Rows are points. The points of each table are mixes of a few directions, plus a little noise. Count the directions of each table, and those that both share. Where both have some left over, give the other angles between the two spaces (their principal angles), to ten degrees, smallest first.
(in the rows, 128 means zero)

First, 7 rows:
[[135 134]
 [140 140]
 [ 46  48]
 [161 160]
 [145 146]
 [108 108]
 [160 159]]
Second:
[[ 97  97]
 [119 119]
 [149 148]
 [ 87  88]
 [189 188]]
Directions: first 1, second 1, shared 1

First:
[[130 130 128 128]
 [185 163 158 186]
 [165 152 148 167]
 [101 110 113  98]
 [ 62  88  91  58]]
Second, 7 rows:
[[127 133 161  77]
 [137 172  80 133]
 [ 91 181 121 163]
 [156  40 164 111]
 [112  87 143 181]
 [160  95  93 145]
 [113 190 134  86]]
Directions: first 1, second 3, shared 0; angles 70

First (6 x 6):
[[239 121 112  90 219 144]
 [ 96 142 111 116  73  81]
 [ 98 138 121 122  85 107]
 [115 103 157 197 174 158]
 [123 123 143 128 136 176]
 [ 98 138 120 116  82 103]]
Second, 8 rows:
[[ 53  99 187 109  59 108]
 [119  89 100 143 114 144]
 [183 150  81 153 172 153]
 [113  92 144  48 169  61]
 [141 150  72 188 137 196]
 [172 161 134 164 112 141]
 [ 90 158 172 107 120 116]
 [153 124 132 114 139 106]]
Directions: first 3, second 4, shared 1; angles 60, 80

First (9 x 9):
[[117 154 135  60  50 167 138 148 102]
 [109 121 162 141 104 117 113 152 149]
 [157 156  93 204 204 143 132 112 110]
 [175 106 113 172 199  52 100 135 124]
 [ 51  66 125 126 196 182 162 157 233]
 [160 126 102  52 104 110 136 105  88]
 [110 133 138  70  59 150 150  71 111]
 [140 158 137 160 114 130 117 127 105]
 [135 132 151 168 126 101 104 148 128]]
Second, 10 rows:
[[115 119 110 141 105 128 107 141  85]
 [158 110 214 112 157 134 167 107 121]
 [174  91 179 142 104 139 153 135  79]
 [140 157  50 135 106 126 122 141 201]
 [ 63 122 184 129 147 112 142 131  21]
 [ 40 184  33 138 121  99 110 153 131]
 [144 118 182 104 165 135 137 100 151]
 [130 128  72 119 125 138  68 118 178]
 [197 106 208 122 140 141 184 115 146]
 [119 144  48 135 106 128  90 138 167]]
Directions: first 5, second 4, shared 0; angles 50, 70, 80, 90

First:
[[126 127 129 124 126 129 113 131 127 126 118 131]
 [146 136 116 163 142 118 249 100 137 141 212 106]
 [122 125 132 117 124 131  90 137 125 124 102 135]
 [144 136 117 161 141 119 240 102 137 140 206 108]
 [121 125 133 114 123 132  82 139 124 123  96 136]
 [119 124 134 110 121 133  66 142 123 121  85 139]
 [126 127 129 124 126 129 114 131 127 126 118 130]
 [129 129 127 130 129 127 136 126 129 129 133 127]
 [128 128 128 127 128 128 125 129 128 128 126 129]
 [115 122 137 102 118 135  38 149 121 118  65 144]
 [132 130 125 136 131 126 155 122 130 131 147 123]]
Second, 10 rows:
[[114 126 135 109 137 137  56 146 131 109  79 149]
 [131 132 125 138 141 127 160 121 135 126 151 127]
 [145 125 123 137  90 118 172 115 110 160 156  98]
 [127 128 128 128 131 128 128 128 130 126 128 129]
 [143 114 128 114  44 117 103 128  86 176 106  91]
 [121 137 127 140 177 133 154 125 153 102 149 147]
 [152 121 121 137  67 113 181 111  99 176 161  84]
 [122 135 128 136 167 133 144 127 148 106 142 144]
 [116 134 130 128 170 136 116 134 149  99 122 153]
 [111 129 135 113 156 139  65 145 141  99  87 157]]
Directions: first 1, second 2, shared 1
